Each row is a point. To make a cloud, some directions were put in groups of two or more. Within a group, all points are equally far from the middle, so they leave a hole (a ring in 2 directions, a hollow ball in 3). The other directions are filled evenly. Then the cloud was stretched, turned, moved and blurred a little. Count the holes, and give their numbers of directions, smallest first.

Cloud, 13 rows:
[[ 53 -21]
 [-48 -23]
 [-38  27]
 [ 63  33]
 [ 62 -10]
 [-52  -9]
 [  5  51]
 [-51 -16]
 [ 66  27]
 [ 40 -32]
 [ 44 -29]
 [ 66  -2]
 [ 16  52]]
Holes: 1 (2)

Cloud, 21 rows:
[[-28 -43 -36]
 [  5 -63 -33]
 [-59 -25   8]
 [ 61  55 -16]
 [ 55 -46 -15]
 [ -9  82  -3]
 [ -6  -2 -54]
 [ 50  14  48]
 [ 30  85  -7]
 [-54  20  32]
 [-23 -12 -47]
 [ -3 -76  31]
 [-58  14   6]
 [-45  -5  51]
 [ 55 -22 -36]
 [ 22  76 -28]
 [ 36  61 -37]
 [-56 -17 -10]
 [ 23  23 -55]
 [-20 -42 -40]
 [ 10 -43  58]]
Holes: 1 (3)

Cloud (57 x 6):
[[ 10 -69  61 -52  -7 -21]
 [  7   7  34 -30  60   5]
 [ 37  40  35  49   1  20]
 [-42   9  54 -61 -26 -43]
 [-17  -3  61  64 -35 -29]
 [  6 -16  68 -22  -9 -70]
 [-33   7 -56  26  63 -65]
 [-53  48 -34  48  41 -45]
 [-26  37  -2  24   8   4]
 [ 51 -73  49 -53 -18   6]
 [ -3 -33  15  47  38 -57]
 [-32 -48 -16 -20 -22 -64]
 [-16 -11 -17   2 -68 -67]
 [-21  64 -35 -11  15  12]
 [ 40  32  42  18 -12 -43]
 [ 18  23 -25  26  73  63]
 [ 13 -33  46  -7 -49 -20]
 [ -1 -33 -31 -22 -51  40]
 [  4 -32  -5 -95  24   3]
 [ 20 -37  10   5  52 -12]
 [ 11  27  42  -4 -47 -63]
 [ 94 -50 -25  -4  -7 -10]
 [-14 -81 -27   0  23 -11]
 [ 14 -18 -34 -72  -2  29]
 [ 29 -12  42  17 -73 -50]
 [ -4 -84  38  -2  35 -34]
 [ -1 -73  69 -10  10 -12]
 [ 57  32   8  -4  21 -46]
 [ 19  27  43   5  41  55]
 [ 24  43  20  31  58 -18]
 [ 31 -36   4 -65  69  40]
 [ 28  -9  43   5 -75 -12]
 [  6  62  -6 -26  19  21]
 [-43 -39  28  17  16 -68]
 [ 59 -67  25 -38 -27 -85]
 [ -2 -49  52  54  20 -11]
 [-40   7  39 -70  -9 -20]
 [ 44 -66   7 -47 -44 -71]
 [ -2   0  73  -6 -25 -48]
 [-13  24  69  -6  11 -43]
 [ 19 -46 -31 -43  50 -74]
 [  3  26  94  -2   0  -5]
 [ 49  40  13  50  20  13]
 [ 50  23   9 -45 -16   7]
 [  6  21  11 -34 -41  63]
 [-25  17  45  18 -24 -10]
 [ 36  -8 -20  -6 -11 -73]
 [ 40 -52  17  29  50 -33]
 [  0  56 -26 -35  -3  -5]
 [-49  23   7 -41 -14 -25]
 [ 60  -4  -1   7  24 -64]
 [-44 -64 -38 -33 -35 -54]
 [ 54   5 -42   9  -4 -52]
 [-33  42  18 -38  64  65]
 [ -5 -78 -26 -14  30 -35]
 [  6  17  83   7  51  36]
 [ 58 -73  11 -40 -14 -76]]
Holes: 0

Cloud (84 x 8):
[[-36 -70  60  39 -36 -18 -17  33]
 [ 34   8  30 -24 -13 -29  15  13]
 [-28  25  38 -73  -4   0   1   9]
 [-61 -53  53  19 -76  -1  -5  37]
 [ 43  28 -67 -60 -23  55 -16 -12]
 [ 53  39 -45 -37  80  51 -20  12]
 [-22  12   9 -14 -76 -36  -2 -15]
 [-35  36 -34  -9 -39  35  -1  55]
 [ 52  13 -15  -9 -74  24 -32 -29]
 [  7   6  27  45 -73  53  38  25]
 [ -1  -1  -5 -79 -33  -2 -28   7]
 [-14  68   4   7  -5  58   2 -13]
 [ -2  37  34 -17  -1  41   3  79]
 [ 37  65 -28 -34  35  62 -20  42]
 [-63  62  -9 -31 -21  52  20  20]
 [-44  35  25  11 -14  29 -59 -38]
 [-51  -7  -3  49  61 -39  -1 -19]
 [ 16 -20 -20  41  27  71 -49  26]
 [ 47 -56  12  52 -78  46 -45   3]
 [-65  32 -31 -44 -48 -21 -13 -13]
 [ 50 -69  -1  23 -38  26   0  -4]
 [ 18 -44  38  76 -47   9 -59 -22]
 [ 15  11  94  62 -18  20   9  19]
 [-29  57  10   0  10  39 -44 -18]
 [-24 -20  15  10 -67 -13 -63  27]
 [-41  43   3  42 -35 -27 -14 -27]
 [ 50  -6 -79 -50  15  32 -63 -19]
 [-50   4  41 -32 -76  35  17  48]
 [ 23  27 -11  38 -39  41 -46 -20]
 [ 61  13 -77 -51 -10  46 -34 -20]
 [ 23  -3  60  29 -84  21  16  15]
 [ -2  27  31  -3  -1 -43 -44 -95]
 [ 21   1 -24 -20  93   9 -26  47]
 [ 48 -16 -33  23  33  19  43  52]
 [-68  16  67  23  15  71  28  19]
 [ 40  10  -6  -2  83 -27 -15  43]
 [ 18  32 -15 -13 -48   8  34  53]
 [-37 -44  -3  43 -78   3 -14  38]
 [ 14 -63  14 -24   4  42   1  71]
 [ 37 -35 -26 -37  23 -31 -66  19]
 [-54 -11  -6 -16 -87  44 -24  19]
 [ 50  37 -32 -11  34   2  37  50]
 [ 50  29  55 -13  -8   3   7 -18]
 [  7  -9  36 -18 -17 -41  11 -46]
 [-25  11 -11  18 -24  53 -56   6]
 [ 22  17  56  -1 -51 -17  11  -3]
 [ 75 -55 -41 -23 -10  37 -55 -20]
 [  4 -29  20  46  38  21  34  85]
 [-49 -10  91  41 -26 -18 -12  35]
 [-59  46  69 -25   1 -14  14  24]
 [ 52 -28  50  22 -74  75  -8  33]
 [-33 -32 -29  57   3   6 -19  48]
 [-28 -22  39  50 -90  16 -16 -39]
 [-31 -17  33 -67   8   9  -9 -49]
 [-44 -31 -17 -17 -18  70  30   0]
 [ 71  23 -17   1  58  36  33  11]
 [-29 -64  16  44   3 -29 -56  17]
 [ -8  63  37   0  35 -22  46   0]
 [-79 -24 -34  -8   6  39   7   6]
 [ 31  43   8 -12  46 -15  27  43]
 [-28  59  55  28  30 -53 -17 -40]
 [-30 -13 -12  34  21  49 -43  45]
 [-54 -32 -45  11   7   0  11  25]
 [-28 -23  18  78 -39 -22 -47   2]
 [ 61  10 -36 -10  49  64  29  12]
 [-12 -53  22  76 -52 -18 -44  -2]
 [-63 -10   6  15 -45  38 -53 -14]
 [-62  -1   3 -87 -19  21  30 -40]
 [-69   4  83 -11 -73  60  31 -11]
 [-73 -11  13  15 -40  75  34 -10]
 [  7  25 -19  -1  53  -9  47  27]
 [-29 -49   7  39 -40   8  46  20]
 [ 27 -18  27 -49  30  21 -26 -28]
 [-23  22  -4  -8  77 -18  33  29]
 [-38 -14   1  70  29   5  16  45]
 [-10 -10 -60 -19  45  50 -18   2]
 [ -9 -37  77  55  37 -20  13  -4]
 [ 53  59  22  30  23  45 -29   5]
 [-26 -22 -28 -26   3  16 -31 -74]
 [-65  17  38 -69  -1 -26  37  -4]
 [-32  -9  28 -54   8 -30  19   8]
 [  1 -38  24  59  12  26 -58 -38]
 [-59  51  54  -4  16  15  -1  38]
 [-54 -34  73  29  -7  16  25  67]]
Holes: 3 (2, 2, 3)

Cloud:
[[  5  69 -11  12  11  51 -56 -30  40]
 [ 10  95 -34 -26 -15  17  -1  25  37]
 [-28  45   3  58   7  19 -40  37  -5]
 [-43 -20  12  46 -10  82  -3 -14  19]
 [ 11  -2   8  21  57 -15   5 -42 -85]
 [  9 -31 -45  75  35 -19   0 -22  10]
 [ 17 -57  18 -16   3 -48  19  56  43]
 [ -9  23  11 -55  12  -7 -79  20 -20]
 [-25  54  38  -9   1  42   1  40 -32]
 [ 31 -22   9  -3  20 -53 -64 -79  27]
 [ 18  -8  -6  -8 -44 -35  22  25 -39]
 [ -7  -1 -72 -31  48  10 -10 -11  12]
 [ -8  14  69  59  -2  19 -14  12 -13]
 [-16 -24  -1 -25  54  30  45 -35 -29]
 [  6 -58  30  56 -58 -50  -4  -4 -14]
 [ -6 -76  11  49 -18 -30  11 -93 -18]
 [ 60 -16  27  23  27  18  67 -21 -17]
 [ 43 -20  -5  39 -36  32  27  25  49]
 [ 29 -11  35 -25 -14 -11 -74  31 -29]
 [-22   7 -39  58 -46 -31  12  24  41]
 [-45 -47 -46   6  -5  19 -21  31  62]
 [ 26  19 -23  80 -30  -7 -29  15  15]
 [ -9  41  -7 -28 -23 -55  44  -6 -14]
 [ 11 -49  84  35   9 -10  -4 -45  33]
 [-30  54  38 -15  -4 -17  -2  50  33]
 [ 21  39  15  33  10 -64 -78  26  23]
 [-22 -22  53  -4 -58   8 -27  37 -28]
 [ 21 -46   4 -55  -8   3 -42  49  -6]
 [-31  23 -39  65  36  -7  14 -27  -8]
 [  5 -16  50 -55 -21 -57 -56  26   7]
 [ 46  41  47 -12  37 -31  23  52  27]
 [  7 -53  -4 -12  23 -59 -13 -17 -73]
 [ 19  49  33  17 -22 -47  -8 -63   9]
 [-24  21  30 -70   6  35 -50  26 -32]
 [-88 -15 -45   6 -40  23 -22  29  -8]
 [  4  36 -83 -42   5  -8 -11 -15  32]
 [-20 -45  22  52  22   4 -53 -43  21]
 [ 50 -35  23  55  15  43   0 -43  25]
 [-10  27   0 -21  12  29  16 -90  11]
 [ 35 -11   3  41 -21  30  34  39  58]
 [-10  43  -2 -52  28  17 -72  20 -14]
 [  2 -78   2 -12 -10  -8 -36 -75  29]
 [-32 -55 -69  10 -17 -25 -17 -24  25]
 [ 32 -39  18 -56   4 -48 -47  16  10]
 [ -3   1 -16  24  10 -32  95 -11 -32]
 [-51  12  53  38  -6 -13 -11  -2  15]
 [ 25 -34  34  74 -17 -47 -62   0 -31]
 [ 24  27 -15  -4 -17   4 -43 -30 -59]
 [-27  30 -52   6  17 -53   4  26 -40]
 [-36 -77  -9 -17  17  37   8 -24 -36]
 [ 11  57  -7  37   9 -40 -75  -3  14]
 [-32  46  54  -5  -6  31 -34  10  -5]
 [-22 -38  53  47  27 -28 -48   2  29]
 [-65 -18 -49 -22 -24   6 -54 -33  -6]
 [ -9 -24  50  -4 -10  53 -34 -44  52]
 [-45 -80  21  46 -32 -47  22  -8 -33]
 [  2 -81  70  46 -31 -30 -18 -36  12]
 [-19  14 -14 -42  39  20 -10  32 -54]
 [-63  -3  25   4 -52 -24 -35  32 -15]
 [-35  48 -33 -22 -10 -56   3  39  -3]
 [ 51  19 -17 -37  10 -29 -33  36 -14]
 [ 28  47 -12  -1  20   8   0 -74  48]
 [ 76  18  47  51   8  -5   3  18  18]
 [ 82  27  23 -13  40   2   1 -10  38]
 [-18 -64 -53  14  -7 -42  29   9 -12]
 [ -9  47  45 -13 -35 -11   3 -22   5]
 [ 16 -46  36   7 -32 -47 -46  64  -3]
 [ 33 -69  20  -1 -26 -41  24  -1  55]
 [ -8   0 -44  64   7   3 -44 -66  -7]
 [-46  12  10 -41 -10 -76 -28  12 -15]
 [-14  26 -14  19 -47 -80   1 -23   8]
 [  6 -48   7 -59   5  31   5 -53 -47]
 [ 16 -57   1 -10  14  21 -59 -69  32]
 [-34 -33  23  32  11   2  57  10 -52]
 [-42  16  48  -5 -12   0 -75  22  -6]
 [ 16 -43  54 -29 -19  13 -40 -50  48]
 [ 22  43  15  24   3  32 -51  -5 -54]
 [ 77 -46  32  -8   5  -7  25 -50   7]
 [-37 -63 -19  29  13 -44  12  18 -53]
 [ -2  25  -3 -17  12 -69  29  63 -37]
 [ 26  -1 -17 -57  21 -16  16  48  48]
 [  7  30  -9  19 -57 -36 -60  23  19]
 [ 22   4  -1 -37  20 -86 -47  14  30]
 [ 11 -68 -33  13 -39  13  -7 -55  42]
 [ 10 -19  58 -39  55 -21  -1  31 -15]
 [ 61  41  39 -23 -10 -76   6 -12  10]]
Holes: 2 (4, 4)

Cloud, 100 rows:
[[ 39  -3  -5 -27 -16  15 -12  43  54]
 [-39   0  32 -21  -2  22   1  18 -27]
 [-48 -24  16 -10   6  23  71 -31   2]
 [  2  32  27 -19  28  52  17   2  14]
 [-13  17 -56 -23 -28 -54 -20  24  55]
 [-47 -17  -2   2  21  23  47 -26  11]
 [-13  28 -33 -26 -35  14 -25   8 -13]
 [-31 -13  26  19  17 -29  -9  36 -29]
 [ -8  -1 -77 -22 -26 -14 -30  37  29]
 [  7 -15   4  22 -17  19  73  -7   7]
 [ -4  35  -1 -10  56 -28 -24 -32  30]
 [-23  -9  52  27 -43 -28  38  13  -7]
 [-14  10 -34 -30 -29  -2 -24   7 -53]
 [ -1 -15  25 -49 -43  50  19 -46  74]
 [-42 -11 -53  -2  -9   8  -4 -77  30]
 [-19 -21  50   4  17  18  75 -45 -12]
 [ 49  21   8  33   2 -13  13 -14  23]
 [  8  -1  66   6  15  17   8 -24   8]
 [ -5  -3 -12   1   6  38 -34  47 -39]
 [-36  20   3  -8  -8 -75  -2  10 -25]
 [-11  19  62  11   3  18  37 -70  12]
 [-26 -10  25   4 -70  -6  49   4  45]
 [ -3  24  34  29   5 -32  63 -66  -1]
 [ -4  34  -2   7 -26 -28  33 -44  56]
 [-31 -37 -22  -6   3 -10  17   3  22]
 [  3 -43  18 -16 -32  18  20 -30 -59]
 [ -2  -8  -3  28 -28  79  50 -39  -7]
 [-19  25  -9 -46  25  -8  18 -46  65]
 [ 18   0  65 -25 -16  18  46 -12  -5]
 [  0   0  24  39  18  16  71 -16  23]
 [-36   2  -9  36  -3  14  18  43 -23]
 [ 52  15  -4 -13  21   2 -18 -58   2]
 [-23 -17  19  34  12   0   1 -64 -65]
 [-11  40  18 -10  44  10  27 -69 -39]
 [-40  39   5  40  62   5  42 -52 -23]
 [ -3 -24  -6   4 -28  70  44   1  -8]
 [  9  24 -21 -44  15   8 -43   6  25]
 [-18   4  -5  25 -54  51   9 -11  72]
 [ 34  35   0   2 -35 -50  17  -4  -1]
 [  5  13  35  33  26   0  32 -70  33]
 [-14 -14  15  19 -47  80  14  15 -19]
 [-13  38  -7  11  12 -59 -16 -17  19]
 [ 12 -25  38  16  48   8  27 -44 -11]
 [ -1 -25 -42 -47 -32 -12 -60 -45  19]
 [ -8  30 -38   2 -12  -2  49 -32 -31]
 [-46  16 -18  16  43  25  12 -81 -16]
 [ 30   5  -4  10 -18  12  42 -27  81]
 [-14  -3  67   2 -32 -34  59  -3  18]
 [ 11   1  -9  -6 -75 -15   1  10 -13]
 [-33   8 -17  40 -14 -26 -11 -26 -31]
 [-22  50 -18  -1   6   4  36  -5  73]
 [ -1 -17  18 -13 -31 -44 -12 -29  24]
 [ 19  10  13 -18 -16  32   9  41  35]
 [ 14  22 -35 -19  43  31   2 -27 -12]
 [ 12  47  -4  -4  23  41  15 -64 -15]
 [-10  -9  35  -5 -19  65  -7  24 -12]
 [ -7 -40 -13 -36 -59  69 -14 -24  31]
 [-17  -1  -4 -15 -54   7  29  63   4]
 [ -9 -34  28  -7 -24  18 -21 -19 -12]
 [ -9 -13  23   7 -14 -22   9  25  51]
 [ -2  44 -38   3  18 -12  41 -27  38]
 [-22  11 -36 -47 -10  57 -40   1  43]
 [-10  -3  27   5  -6  11  71 -81  50]
 [  8 -20 -11 -21 -76  27  12  28  54]
 [ 22  -4   1  21  -1  11  55 -28  62]
 [-35  17 -73  10 -30  36 -22 -20  36]
 [-27  38   7   0  25 -41  -1  -7  22]
 [ -4   2  48  33  22  13  64 -51  30]
 [ 27   4  32   9  38 -18   3 -72   4]
 [-50  10  27  18  -1 -21  19  35 -15]
 [-32  42   9 -20   8 -19  23 -54  36]
 [-41   9 -34   3   9  -2  54 -22  14]
 [ 15  11  22 -28 -39  13  45  43  29]
 [ 28 -12 -54  -4 -28  22  19 -52  36]
 [-15  27 -35 -23 -58 -17  24 -39  95]
 [ 32  29  -3 -39  37 -42   6 -14 -37]
 [-34  19  49  12  21   7  28   8  28]
 [ 12  26 -29 -49 -27 -27 -28  14  -5]
 [-32  44  20 -19  13 -33  45 -47  16]
 [ 21 -12   2 -36 -36   6 -34 -30  22]
 [-21  34  49  13  37 -37  40  11  -1]
 [-22  14 -71  -9 -44   3 -21  -1  26]
 [ -8  10 -20  34 -14  10  50 -61   1]
 [ 39  37 -43  -2  -3  -9 -45 -12  43]
 [ -1 -23 -18 -26 -49  26 -28 -33 -20]
 [-54  -3 -30 -37 -11  -1 -17 -21  24]
 [-29  29   8  19  11 -30   4  37  15]
 [-19 -11  35   3 -24  14   9 -32  55]
 [ 15 -10  59  -7 -11 -16  -4 -12 -20]
 [-47 -13 -26  -6 -20  25 -19 -73  12]
 [ 17 -16  57 -23  -2 -43  23  -2  14]
 [-18  35  16  25  18  23  87   3   3]
 [-45  -3 -17  17  -9   8 -23 -58  -3]
 [  1  11 -53  -9  -3  10  -9 -20 -49]
 [ -3  -3  55  -5   3  19  61 -71  23]
 [  5  15 -26 -58  29 -11  12 -60  25]
 [-27  -6  -6   0  -6  16 -42 -53 -33]
 [-49   9 -14   5 -38   3  37  42  -1]
 [ 41  20 -34 -49  26  -7  -9   5  37]
 [  7 -25  51 -34 -24 -25   7  23 -16]]
Holes: 3 (2, 2, 2)
